Each row of a before or after table is a point. One or more steps were done to the points. Then noise was added and the rows were shuffled. The steps act on how far a point lies along the listed directions, d1 being the first. Name the steps. A step turns or swaps two directions, mirrors them in a line or flattens them onto one, adds a multiple of one to another, or multiplies one. Angles are multiples of 10 degrees, from the lower direction toward the higher: turns from -170 to 170, lines from 10 to 170 but not 90. Use the fewest steps. Two steps may share a direction if one is a turn and the other turns, adds or multiplies; they go together, in the order done. Otherwise the lowest direction goes first.

Directions:
(1): 18; -38
(2): 38; 18
Before:
82; -10
-22; 4
-19; 4
-18; 3
2; -31
12; 57
-20; 4
-15; 5
After (8 x 2):
-24; 1
-18; 2
-1; 49
-23; 3
7; -24
94; -6
-23; 1
-24; 2
Steps: add 0.3 times d1 to d2

Directions:
(1): 1; -28; 5; 39; 5; 54
(2): -14; 3; 46; -44; -7; 30
(3): -39; -31; -26; -24; 38; 1
(4): 3; -38; -22; -18; -54; 0
(5): -25; 45; -37; -3; -17; 31
(6): -54; -2; 23; 30; -21; -21
Before:
-5; 38; -22; -1; 14; -41
-14; 24; 16; 35; 0; 7
-44; 39; 20; -9; 34; -33
-19; 24; -34; 10; 1; 5
-3; -19; -8; 39; 7; -29
-20; 16; -5; 19; 54; -39
0; 14; -17; -35; 3; -35
43; -7; 19; 4; -4; 12
-4; 25; -5; -12; 62; 23
18; -8; 19; 3; 14; 1
After (10 x 6):
-44; 15; 5; 33; 44; -49
-54; 22; 33; 59; -15; -9
40; 26; -23; -36; 79; 41
-26; 23; -32; 14; -3; 2
82; -5; 1; -17; 12; 27
33; -7; 13; -6; 19; 7
-94; 38; 41; 19; 14; -53
-37; -21; 6; 57; -6; -42
16; 14; -24; -44; 9; -29
-10; 37; -20; 1; 12; -42
Steps: multiply d6 by 3

Directions:
(1): 37; -69; 22; -36; 6; 12; -13; 42; -1; 5; 18; 8
(2): -34; 0; 32; -15; 6; -21; -30; -29; 39; 24; 28; 54
(3): 44; 12; 28; 59; 11; 26; 4; 10; 26; 40; -22; 18
(4): -28; -9; 31; -9; -18; -38; 37; 32; 46; 7; -35; -31
(5): 48; 0; 4; 17; 11; -61; -13; -25; 14; -8; 37; -39
Before:
-8; 12; 3; -10; -3; 12; -16; -3; -13; -3; -5; 33
-11; -9; 5; -19; -5; 3; 13; -4; -1; -9; 10; -25
-35; 12; 5; -13; -4; -2; -10; -26; -4; 4; 15; 32
13; 26; 22; 40; 13; -11; -7; -24; 29; 20; -6; -10
0; 5; 26; -22; -12; -40; -3; -4; 27; 5; 9; -20
-8; -9; 1; -13; -12; -16; 29; 24; 6; -10; -12; -9
-27; 23; -6; 9; 6; -7; 22; 8; 28; 14; -26; 2
-29; 0; 30; -27; 9; 1; -5; 10; 21; 20; -6; 14
3; 5; 36; 41; 15; -6; 6; 38; 25; 45; -4; 27
60; 44; -83; 37; 40; 88; -103; -111; -90; -10; 87; 82
-25; 51; -4; 16; -6; 2; -11; -20; 3; 4; -16; 5
-26; 14; 11; -23; 7; -42; -11; -9; 31; 0; 4; 22
After:
-17; -14; 13; -31; -8; 32; -15; 29; -8; 3; -20; 18
13; -2; 30; -5; 19; -12; -5; 8; 17; 20; 2; -12
-40; -7; 15; -17; -4; -54; 20; 37; 12; 0; 9; -24
-7; -21; 7; -12; 10; 8; 16; 38; 23; 17; -20; 8
22; 2; 13; 22; -1; -8; 19; 15; 15; 10; -9; 5
-2; 38; 22; 19; -9; 5; 7; -6; 19; 19; -21; 2
2; 16; 9; 8; 12; 4; -4; 7; 20; 12; -19; 29
-40; -6; -111; -95; 3; 54; -79; -74; -120; -75; 86; 43
13; 6; 14; 17; 4; 21; 10; -12; 5; 10; 5; -9
-55; 5; 5; -26; -8; 6; 10; 5; 8; -7; -26; -10
5; -15; 9; -8; 2; 15; -9; -5; -10; 9; 14; 25
16; -11; 7; -20; 0; -8; -19; 4; -13; -7; 10; 19
Steps: turn d1 and d5 by 110 degrees; multiply d2 by 0.4; mirror d3 and d4 in the line at 70 degrees

Directions:
(1): 16; -29; -24; -58; -26; 72; -28; 36; 16; 18; 5; 35; -41; 6; 1; -18; -20; -9; -4; -6
(2): 43; 3; 9; -6; -14; -14; -74; -28; -58; 18; 36; 17; 20; 37; -16; 26; 21; -11; 7; -18
(3): -2; 87; 9; -40; -12; 33; 40; 2; -8; -24; -3; -6; -7; 16; -4; 36; 20; -21; 34; -31
(4): -9; 0; -18; -25; -32; -3; 35; -17; -40; 30; 19; 5; 35; -1; 17; -60; -8; 52; 56; 5
(5): 24; 40; 21; 22; 36; 68; -19; 7; -22; 13; 9; -26; 29; -18; 37; -12; -7; 4; -19; 59
Before:
-17; -72; -35; 16; -16; -51; -14; -35; -32; 33; 18; 26; 28; 7; 0; -54; -4; 38; 7; 10
7; -26; -33; -15; -25; -50; 8; 18; 8; 7; 12; 11; -14; -3; -18; 7; -1; 8; 13; -28
19; 29; 19; -2; 9; -17; -9; 2; -4; -24; 8; 2; -14; -6; -11; 39; 12; -20; -9; -21
-9; 69; 2; 0; 17; 13; 46; -13; 13; -27; -12; -10; 14; -11; -3; 13; 4; -1; 15; 18
-23; -28; 16; 11; 20; -28; 9; 2; 33; -12; -1; 2; -15; -25; -1; -6; -18; -1; -18; 2
-26; 77; 3; 5; 17; 18; 83; 1; 23; -24; -4; -31; -8; -1; 31; 3; 0; -5; 26; 14
11; -86; -24; -1; -23; -23; -38; 0; -5; 51; 25; 51; -10; -4; 4; -55; -25; 29; 0; -7
9; -48; -28; -23; -11; -11; -26; 8; -13; 25; 11; 28; -2; 14; -10; -30; 9; 22; 11; -17
-32; 93; 22; -20; -6; 55; 68; 10; -2; -41; -23; -36; 2; -17; 6; 17; 7; 3; 35; -19
33; -93; -8; 19; -11; -3; -73; -15; -36; 36; 17; 15; -1; 2; 5; -57; -13; 36; 1; 27
-6; -32; 4; -27; -3; 22; 4; 42; 38; -2; -9; 10; -41; -4; -5; 20; -1; -9; -23; -18
After (11 x 20):
7; -32; -27; -6; -16; -59; -7; 29; 32; -8; 0; 15; -37; 2; -33; 44; 7; -15; -12; -42
5; -69; -31; -28; -19; -46; -33; 10; 12; 6; -4; 40; -34; 24; -37; 1; 16; 2; 1; -48
6; -6; 18; -13; 19; 62; -7; 45; 27; 7; 0; -8; -22; -17; 15; 12; -7; -10; -39; 19
-30; 66; -2; -5; 2; 5; 94; -6; 20; -23; -1; -24; -7; -3; 25; -6; 0; 0; 38; 3
-39; 82; 15; -28; -22; 41; 79; 4; -3; -40; -22; -27; 2; -15; 0; 12; 5; 11; 45; -31
-15; -15; 24; 19; 35; -7; 3; 7; 22; -6; 3; -5; -4; -29; 10; -8; -18; 1; -27; 22
21; -113; -21; 10; -29; -42; -67; -17; -21; 25; 12; 32; -25; 13; -16; -45; -12; 28; 5; -6
32; 57; 29; 8; 27; 27; -17; 5; -22; -14; 15; -17; 10; -18; 12; 24; 6; -14; -19; 18
-11; 68; 0; -7; 12; 12; 54; -17; 6; -22; -8; -7; 18; -10; -2; 2; 3; 7; 28; 18
-34; -114; -47; 4; -36; -123; -16; -33; 12; 2; 2; 57; -25; 26; -43; -10; 10; 5; -4; -52
-1; -116; -28; -7; -34; -69; -42; 1; 27; 27; 11; 65; -50; 7; -29; -18; -16; 1; -11; -48
Steps: turn d4 and d5 by -60 degrees; multiply d5 by 2
